Rows are points. The ring and each string are closed loops that go straight from each point to the next, and from the last back to the first. Before rounding, they use only three directions, however many columns there are. Count how often each string passes through the ring. Passing back the other way cancels.

Ring, 10 rows:
0:  38   2  -5  -2
1:  23  29  -9  -6
2:  -1  36 -10  -8
3: -22  28  -7  -7
4: -36  10  -4  -5
5: -39 -12  -1  -3
6: -25 -38   0   1
7:  -8 -46  -1   2
8:  17 -40  -2   2
9:  35 -17  -3   0
String:
0:  29   4 -29  -4
1:  14   0  -9  -3
2:  19   3  14  -2
3:  43   9  17  -2
4:  60   8   4  -2
5:  47  -1 -32  -3
6:  30  -5 -27  -3
7:  10  -5   5  -2
8:  24  -6  14  -1
9:  47  -9  17   1
10:  54 -11  -5   0
11:  35 -10 -26  -2
12:  19  -6 -10  -2
13:   9  -4   8  -2
14:  12  -3  -4  -2
15:  27   2  18  -1
16:  49  10  10  -2
17:  57  13 -17  -4
Times through: 3
String:
0:  14   9 -25  -5
1:   6   2  -5  -3
2:  14  12  13  -3
3:  18  25  21  -4
4:  10  17   3  -4
5:   5   5 -20  -5
6:  17  26 -33  -7
7:  29  33 -33  -8
Times through: 0

Ring:
0:  17  -3  -9  10  -4  -1  -9  11
1: -10  26  -6  19  -1   2  -9  15
2: -45  14   2  29  -9  -3  -5  12
3: -55 -10   4  31 -16  -8  -3   8
4: -33 -38   0  23 -20 -11  -2   3
5:   0 -34  -5  13 -15  -8  -5   5
String:
0: -23 -30  19  21 -18 -10  -2  10
1: -23 -22  15  21 -16  -9  -3  11
2: -35 -44  23  24 -23 -14   0   8
3: -47 -54   0  26 -26 -15   0  -1
4: -50 -51 -13  27 -25 -14  -1  -4
5: -49 -56  17  27 -28 -17   1   3
6: -30 -30  21  23 -19 -11  -2  10
7: -34 -40  19  24 -22 -13  -1   8
8: -38 -56  15  24 -26 -16   1   3
9: -33 -55   2  22 -25 -14  -1   0
10: -26 -53  18  21 -24 -15   0   5
11: -19 -24   9  20 -15  -8  -3   9
12: -18 -24   9  20 -15  -8  -4   9
13: -16 -56  19  18 -24 -14   0   6
14: -19 -56  -1  18 -23 -13  -2   1
15: -22 -51 -19  19 -21 -12  -3  -4
16: -23 -54   1  19 -23 -13  -1   1
17: -24 -43  15  21 -21 -12  -1   7
Times through: 0
String, 8 rows:
0:   6 -41  10  12 -16 -10  -4   8
1:  -5 -29  11  16 -15  -8  -4  10
2: -15 -16   6  19 -13  -6  -5  10
3: -15 -37  14  18 -18 -11  -2   8
4: -20 -60   0  18 -24 -14  -1   0
5: -19 -45 -22  18 -19 -10  -4  -3
6: -14 -32 -22  17 -15  -7  -5   0
7:   8 -56 -10  10 -19 -11  -4   0
Times through: 0

Ring:
0:  55  -4  16  11   4   5  -6  -2  14   1  12
1:  36  22  10   5   6 -11  11   1   1  11  15
2:  -3  31   6   1   6 -18  27   1  -8  15   9
3: -29  19   3   1   6 -14  31  -2  -8  12  -1
4: -39 -18  -3   7   4   5  21  -7   2  -1 -14
5: -17 -45  -2  13   2  22   4  -9  15 -11 -18
6:  19 -51   8  17   2  28 -11  -9  24 -14 -11
7:  47 -36  17  16   2  22 -16  -7  24 -10   1
String:
0:  -8  19  41   3   7 -11  18  -5  -1   9  11
1: -18  31  30   0   7 -19  28  -3  -9  15  10
2: -28  42  29  -3   8 -26  36  -2 -14  19  11
3:  -4   9  35   5   6  -6  14  -5   2   6   7
4:  -4   6   9   5   5  -5  17  -3   1   6   2
5:  -7   9 -22   4   5  -8  25   0  -4   9  -3
6: -18  32 -18  -1   6 -21  36   2 -13  17   2
7: -25  57  -1  -5   8 -34  45   3 -21  25  11
8: -11  40  35  -1   8 -23  28  -2 -10  17  15
9:   0  21  29   3   6 -12  19  -3  -2  10  10
10:  -1  46  27  -1   8 -26  29   1 -11  19  18
11:   6  32  40   2   7 -17  19  -2  -4  13  17
12:   8   7  34   6   6  -3  10  -5   5   5   9
13:  12  10  -1   5   5  -6  16  -1   1   8   4
14:  18  19 -21   4   5 -11  20   3  -3  11   5
15:  27  41  -5   1   6 -22  23   5  -8  18  16
16:  30  51  27   0   8 -26  21   3  -8  20  25
17:  21  28  35   3   7 -14  14  -1  -1  12  18
18:  15  13  26   5   6  -7  11  -3   3   7  11
19:  14  12  32   6   6  -6  11  -4   3   7  11
20:  14  23  46   4   7 -11  12  -4   1  10  17
21:  10   6  19   6   5  -3  11  -3   4   5   6
22:  10  10  -7   5   5  -7  17   0   0   8   3
23:   8  21 -30   3   5 -14  26   4  -6  13   2
24:   5  10 -14   5   5  -7  20   0  -2   9   1
25:  -5  37 -19  -1   6 -23  34   4 -13  19   6
26: -17  56   4  -5   8 -33  41   3 -19  24  13
27: -20  47  33  -3   8 -28  34  -1 -14  20  15
Times through: 3
String (19 x 11):
0:  -3   2  13   6   5  -3  15  -4   2   5   2
1:  -8  10 -10   4   5  -8  23  -1  -3   9  -1
2: -19  39 -21  -2   7 -25  40   4 -16  20   3
3: -16  60   4  -5   8 -35  42   4 -20  26  15
4:  -2  47  35  -2   8 -26  28   0 -11  19  19
5:   5  42  43   0   8 -23  23  -1  -7  17  20
6:   8   5  33   6   5  -3  10  -5   5   5   8
7:  11   3 -15   6   4  -3  16   0   2   6   0
8:  14  28 -33   2   5 -17  27   5  -8  15   5
9:  10  53  -2  -2   7 -30  33   5 -14  23  17
10:   2  49  35  -2   8 -27  28   0 -11  20  20
11:  -3  35  47   1   8 -19  22  -3  -6  14  17
12: -16  46  39  -2   8 -27  32  -1 -12  19  17
13:  -6  14  25   4   6  -9  19  -4  -1   8   7
14:  -5   5   4   5   5  -4  18  -3   0   6   1
15: -19  14 -20   2   5 -11  30   0  -7  11  -4
16: -42  32 -17  -3   7 -23  44   1 -17  18  -3
17: -44  38  35  -3   8 -24  38  -4 -14  17   8
18: -22  21  32   2   7 -13  25  -5  -5  11   7
Times through: 3

Ring, 9 rows:
0:   7 -16   9  22 -17 -21  -3  -4  -6  21  22 -13   5 -15
1:  -4  -5  11  18  -6 -17   3   7 -10   2  18 -13   3 -16
2: -14   1   4   2  15  -4  12  19 -15 -26  15  -6   5 -12
3: -15  -7   4 -10  20   5  13  16 -14 -28  11   0   9  -3
4:  -9 -30  14 -17   9   6   5   0  -8  -7   3   5  14  12
5:   5 -55  23 -15 -13   1  -7 -23   1  29   0   6  17  22
6:  14 -60  17  -9 -20  -4 -10 -30   3  42   7   4  17  18
7:  20 -52   4   1 -22  -9 -10 -28   2  43  18  -1  15   6
8:  17 -31   1  17 -21 -17  -7 -16  -2  34  26  -9   8 -10
String, 29 rows:
0:  -6 -40  35  -7 -11  -5  -5 -11  -2  19  -5   0  13  17
1: -13 -51  56 -14 -16  -4  -8 -16   2  24 -20   4  15  32
2: -13 -29  13 -26  17  13   9   4  -9 -17   0   9  15  15
3: -10 -18  -8 -24  26  15  15  11 -14 -30  13   8  13   3
4:  -3 -12 -19 -14  23  10  14  11 -14 -26  24   3  11  -8
5:  -6 -28  18  -6   0  -2   2  -2  -6   3   5   0  11   7
6: -15 -25  29  -9   2  -1   3   3  -7  -4  -3   0  11  11
7: -26   2   7 -17  32  10  19  27 -18 -48   5   2   8  -1
8: -21  13 -17 -14  41  12  25  34 -22 -60  21   1   6 -16
9: -11   9 -25  -9  34   9  22  27 -20 -48  29  -1   6 -20
10:  -7   4 -23  -5  27   5  18  22 -18 -38  29  -2   6 -20
11:  -5 -18  15   5  -3  -9   2   2  -8   3  11  -6   8  -4
12:  -6 -24  36  13 -18 -18  -5  -5  -4  20   2 -10   7   2
13: -17   2  40  28 -14 -26  -1  13  -9   2   3 -18  -1 -12
14: -11  16  -5  17  13 -11  13  25 -18 -28  27 -13   0 -28
15:  -6  10 -17  10  17  -5  15  22 -17 -29  31  -9   3 -27
16:   0  -8 -12   2  11  -3   9   9 -13 -13  26  -5   7 -15
17:  -3 -18  20  12 -10 -15  -1   0  -6  11  11  -9   6  -5
18: -12  -6  37  25 -16 -25  -2   7  -7   9   4 -16   2  -9
19: -18  17  10  19  10 -15  12  27 -17 -27  18 -15  -1 -24
20: -14  17 -14   5  26  -2  19  30 -20 -42  27  -8   2 -26
21:  -4   0 -21  -4  23   4  16  18 -17 -30  29  -2   7 -18
22:  -4 -26  23   4  -9 -10  -2  -4  -5  13   6  -5   9   3
23:  -2 -18   3  -2   5  -3   5   3  -9  -4  16  -2   9  -4
24: -15 -25  41   0  -7  -9  -1   0  -5   6  -7  -4   9  11
25: -23 -18  33 -12   9   1   7  10 -10 -16  -7   1  10  12
26: -19  -6  -5 -24  34  16  19  22 -17 -46  11   6  11   0
27:  -7 -11 -16 -17  26  12  16  14 -15 -31  21   4  11  -6
28:  -1 -25   4  -6   4   0   4  -1  -8   0  14   0  11   0
Times through: 5

Ring:
0:  27  23   8  24  -6  17  -7  15 -14  -6  15   9 -10   0
1:   4  40  -8  34   0   8 -18  15 -13 -15 -15   9 -26  -5
2: -25  25 -29  31   2  -9 -24  -2   3 -28 -32   5 -19  -4
3: -24  -5 -28  17  -2 -13 -17 -16  13 -27 -14   1   2   1
4:  13 -24   2  -1  -9   1   5 -19   7  -8  29   0  16   4
5:  35  -7  16   6 -10  15   6  -2  -6   0  39   5   9   4
String, 21 rows:
0:  23   9   8  14  -5  10   0   1  -8  -5  18   5  -5   0
1:  27   7   5  20 -10  17  -9  12  -8  -8  26  10   5   4
2:  44   7  15  18 -13  26  -6  19 -13  -2  42  12   9   5
3:  52   6  29   8  -9  25  11   8 -17   8  45   7   0   2
4:  50  -1  29   4 -10  22  14   1 -13   8  47   5   4   2
5:  22   3   9  10  -5   8   4  -5  -6  -4  21   3  -3   0
6:  14  -3   0  12  -7   6  -4  -4   0 -10  19   4   5   3
7:  25 -37   6  -3 -15   8   3 -14   9  -7  49   2  33  10
8:  23 -39  11 -11 -11   2  15 -27  10  -2  46  -3  26   7
9:  14 -14   6   0  -5   0   9 -20   3  -5  22  -2   5   1
10:  10   2   2  10  -3   1   2 -11  -2  -8  10   1  -6  -1
11:  -6 -13 -17  12  -7  -4 -13 -11  11 -21   8   3  13   4
12: -13 -31 -21   5  -9 -10 -11 -22  19 -23  13   1  25   7
13:  -6 -41 -13  -5  -9 -11   0 -32  21 -17  22  -3  27   7
14:  13 -12   7   0  -4  -1  11 -22   3  -5  20  -2   2   0
15:  13  -4   3   7  -4   2   3 -13   0  -7  16   1   0   0
16:   9 -11  -4  10  -8   3  -6  -8   4 -13  20   4  11   4
17:  18 -18   0   7 -11   7  -4  -6   4 -10  32   4  19   6
18:  45 -26  21  -2 -15  19  10  -4  -2   3  60   5  26   8
19:  56 -11  32   0 -12  24  16   0 -12  10  59   5  12   5
20:  38   6  21   8  -6  16  10   0 -12   4  32   4  -4   0
Times through: 4
String, 25 rows:
0: -18 -22 -27  12  -8 -10 -18 -16  18 -27   4   2  20   6
1:  -4  -7 -15  15  -7  -2 -13  -7   8 -20   7   4   9   4
2:  11   1   2  10  -3   2   1 -10  -1  -8  11   1  -4  -1
3:  27 -26  18 -10  -7   3  21 -27   3   3  39  -4  11   2
4:  32 -33  18 -10 -11   7  17 -22   4   2  50  -1  22   6
5:  27 -26   8   1 -13  10   3  -9   4  -5  45   4  25   8
6:  15  -8  -2  13 -10   8  -8  -1   2 -12  24   6  13   5
7:  15   5   2  13  -5   6  -2  -3  -4  -8  14   4  -3   0
8:  24   0   3  16 -10  14  -8   7  -4  -9  27   8   9   5
9:  16   6  -3  21  -9  11 -13   9  -4 -13  17   9   5   4
10:  15  12   3  16  -3   7  -2  -1  -6  -8  10   4  -9  -1
11:  30  23  16  17  -2  14   5   4 -16   0  14   5 -19  -4
12:  32  45  11  33  -3  23 -10  26 -24  -4   6  12 -26  -4
13:  16  49  -3  40  -2  17 -21  28 -20 -13  -8  13 -27  -4
14:  15  43   4  29   2  10  -6  11 -18  -7 -10   7 -33  -7
15:   7  37  -2  28   2   6  -8   7 -13 -11 -13   6 -30  -6
16:  -8  52 -15  39   5   2 -20  13 -14 -19 -34   8 -40  -9
17: -27  48 -33  45   4  -5 -34  14  -5 -31 -46   9 -32  -6
18: -26  25 -35  37  -1  -6 -34   8   4 -33 -30   9 -11  -1
19: -17  15 -26  29  -2  -5 -25   2   4 -27 -18   7  -7   0
20: -15  13 -23  25  -1  -6 -20  -3   4 -24 -16   5  -8  -1
21:  -8  13 -10  16   2  -7  -4 -13   0 -15 -13   0 -17  -4
22: -26   3 -25  16   1 -16 -12 -19  10 -25 -21  -1  -9  -2
23: -41 -15 -43  18  -4 -21 -26 -20  23 -37 -21   1  12   3
24: -40 -31 -42  10  -6 -23 -22 -28  29 -36 -10  -1  23   6
Times through: 3

Ring:
0:  -6  -5   0  -5  10   3   2 -16   6  16  -6 -18   2  -8
1:  15   2  -8  -4   3 -15  31 -20   6  19 -27  -8   9 -18
2:  18   3  -3   7  -6 -11  16  -6   4   3 -15   5  -4 -16
3:   1   6  15   7 -17  13 -10  15   9 -14  18   8 -20  -1
4: -17   4  22  -3 -11  27 -19  14  14  -8  29  -6 -19   8
5: -17  -2  13  -4   1  20 -19   1   9   2  19 -14 -12   3
String (26 x 14):
0:   6  -5  -8   1  11 -10   8 -21   2  17 -19 -13   5 -16
1:  14   0 -17 -14  14 -23  51 -38   8  38 -45 -21  24 -23
2:  13   5  -9 -14   4 -15  50 -26  12  29 -34 -15  17 -18
3:   3   5   3  -7  -3   0  21  -9  11  12  -9  -8   1  -9
4:  10   1  -2   2   0  -7  13 -11   5   9 -13  -3  -1 -14
5:  25  -1 -14   9   3 -24  23 -20  -1  13 -32   1   5 -24
6:  24   4 -13  -1   1 -24  42 -23   5  20 -37  -3  11 -24
7:  14   5  -5  -7  -1 -12  38 -17  10  19 -26  -7   9 -16
8:   7   6   0 -11  -2  -4  34 -14  13  18 -17 -10   6 -11
9:  16   5 -13 -16   6 -21  60 -32  12  35 -43 -16  22 -21
10:  13  -3 -13  -4  11 -18  28 -28   3  25 -32 -14  13 -20
11:   5  -3 -11 -12  15 -13  34 -32   7  32 -32 -22  18 -17
12:  -4   1  -1 -15   7   1  24 -20  12  24 -14 -21   9  -8
13:  -4   2   5  -8   0   7  10  -8  11  11  -2 -12  -1  -5
14:  -6  -4   4   1   5   7 -12  -7   5   6   4 -11  -7  -5
15: -17  -8   9   2   8  16 -30  -4   4   3  16 -16 -11   0
16: -20  -6  13   1   4  22 -33   2   6  -1  24 -14 -15   4
17: -27  -1  20  -8  -1  31 -25   6  13   0  30 -17 -15   9
18: -15   3  15 -10  -4  21  -4   3  15   4  16 -13  -9   4
19:  -6   1   9  -2  -3  11  -5   0   9   2   8  -7  -9  -3
20: -14  -4  12   3   0  19 -28   3   6  -4  21  -9 -15   1
21: -22  -7  14   1   5  23 -36   2   6  -2  25 -15 -16   4
22: -20  -4  11  -7   6  20 -18  -5   9   8  15 -20  -7   3
23:  -9   1   7  -9   1  11   5  -7  12  11   2 -15  -2  -3
24:  -3  -2   3  -1   3   4  -1  -8   6   8  -1 -10  -4  -7
25:   0  -1   2  -2   2   2   4  -9   7  10  -4 -10  -2  -8
Times through: 4

Ring:
0:  12  15 -44  -7 -10 -10  23   6  15   4 -16  -5  13 -23
1:   3   8 -15   1   4   8   5  -1  -3   5  -4  -4  -2   8
2:   4 -20  28   5  24   8 -16  -4 -21  -7  10   5 -25  22
3:   7 -32  38  -1  26   2 -17  -5 -21 -14  14   7 -28  17
4:   5 -23  22 -13  13   2  -4  -8 -11 -13  11  -1 -12  10
5:  11   5 -29 -14  -7  -9  20   2  12  -3  -9  -6  11 -19
String:
0:   2  -3  -3 -12   3   6   6  -7  -3  -4   3  -7   0   8
1:  13  -8 -11  -6   5 -11   8   4   2  -6  -5   2  -4 -14
2:  25 -13 -23 -11   0 -30  17  12  13 -12 -12   6   1 -42
3:  18 -14  -9  -5   7 -18   7   8   3  -9  -6   6  -7 -23
4:  -3 -10  17 -12  10  16  -4 -13 -13  -6  12  -8  -8  26
5: -11 -29  57 -17  22  29 -20 -26 -29 -15  30  -9 -21  52
6:   8 -45  54  -4  32   1 -23  -7 -26 -21  20   9 -34  19
7:  21 -40  30   6  29 -19 -16   9 -16 -18   5  18 -33 -11
8:  12 -17   9   0  15  -6  -4   2  -9  -8   2   6 -16  -1
9:  20 -25  11   8  22 -17  -8  11 -10 -11  -2  15 -24 -13
10:  13 -27  26  12  28  -5 -18   5 -19 -10   5  13 -31   6
11:  -4 -23  47  10  32  23 -28 -10 -33  -6  19   4 -34  46
12:  -5 -19  43   7  29  24 -25 -12 -31  -5  18   1 -30  46
13:  14 -27  26  14  29  -6 -19   7 -20  -9   4  15 -33   6
14:  18 -21   6   6  18 -15  -5  10  -8  -9  -3  12 -20 -13
15:   0 -16  24  -3  18  13 -11  -9 -18  -7  12  -1 -17  25
16:  -8 -29  58  -4  30  27 -27 -19 -34 -12  27  -2 -30  53
17:  10 -44  52   0  33  -1 -24  -4 -26 -20  18  11 -35  17
18:  12 -41  42  -6  26  -7 -16  -3 -19 -21  14   9 -28   6
19:  -4 -33  50 -19  20  17 -15 -20 -23 -18  25  -6 -19  35
20: -11 -11  28 -19  10  28  -6 -23 -17  -7  20 -14  -6  42
21:   9  -9  -2  -8   7  -3   4  -1  -2  -7   0  -1  -5  -3
22:  25 -10 -26  -9  -1 -30  18  13  13 -10 -14   6   1 -42
23:  12   0 -26 -21  -9 -13  23   0  14  -7  -8  -6  13 -24
24:  -4   5 -10 -25  -7  14  15 -15   3  -3   5 -17  13  13
Times through: 0
String:
0:   5 -34  49   8  34   9 -28  -5 -30 -12  17  10 -37  29
1:  20 -38  31   9  30 -17 -18   9 -18 -17   5  18 -35  -7
2:  15 -16   1  -1  12 -11   0   5  -4  -8  -2   7 -13 -10
3:  -4 -15  27  -8  16  18 -10 -14 -18  -7  15  -5 -15  32
4:  -3 -31  51  -7  26  19 -21 -16 -28 -14  23  -1 -26  39
5:  10 -49  59  -3  34  -1 -25  -6 -28 -23  21  11 -37  19
6:  24 -42  28   2  27 -24 -12  10 -13 -21   4  18 -31 -18
7:  14 -22  12  -2  16 -10  -4   3  -8 -11   2   7 -17  -6
8:   4 -18  19  -5  16   5  -8  -6 -14  -9   9   1 -16  14
9: -12 -25  55  -7  26  32 -24 -23 -32 -10  28  -7 -25  58
10:   3 -41  60   5  37  11 -31  -8 -34 -16  22   9 -40  35
11:  17 -40  40  14  36 -10 -25   7 -25 -15   8  19 -41   5
12:   7 -29  40  14  34   5 -26   1 -28  -9  12  13 -37  23
13:  -6 -12  31   6  23  24 -19 -11 -26  -2  14  -1 -24  42
14:  11  -6  -2  13  17  -3  -6   8 -10   0  -5   9 -18   1
15:  12   0 -15   7   8  -6   3   8  -2   1  -9   5  -8  -8
16:   7  -4  -5  -3   7   0   3   0  -4  -3  -1  -1  -6   2
17: -11   8   3  -9   4  29   0 -17 -11   4   9 -14   0  38
18:  -4  26 -33  -4  -7  16  15  -5   4  12  -8 -13  12  13
19:  14  21 -53   1 -10 -13  24  12  17   8 -22  -1  12 -28
20:  22  14 -54   2  -8 -24  24  18  19   4 -25   4   9 -42
21:  15  -4 -17  -2   4 -13   9   8   4  -4  -9   4  -4 -18
22:  -8   7  -1 -10   3  23   3 -14  -8   3   7 -13   1  30
23:   6  -4  -5  -5   6   1   4  -1  -3  -3  -1  -2  -5   2
24:  15   6 -32   3   1 -13  13  11   7   2 -15   3   0 -22
25:   5  13 -25   5   2   4   7   4   0   8 -10  -2   0   2
26: -15  11   9   1  10  37  -8 -17 -19   9  11 -12  -7  51
27: -10  -2  18  -3  13  28 -10 -15 -19   1  13  -9 -11  42
28:  -8  -7  22  -4  15  25 -11 -14 -19  -2  14  -7 -13  39
29:  -8 -18  41   2  25  27 -22 -15 -29  -5  20  -2 -25  48
Times through: 3
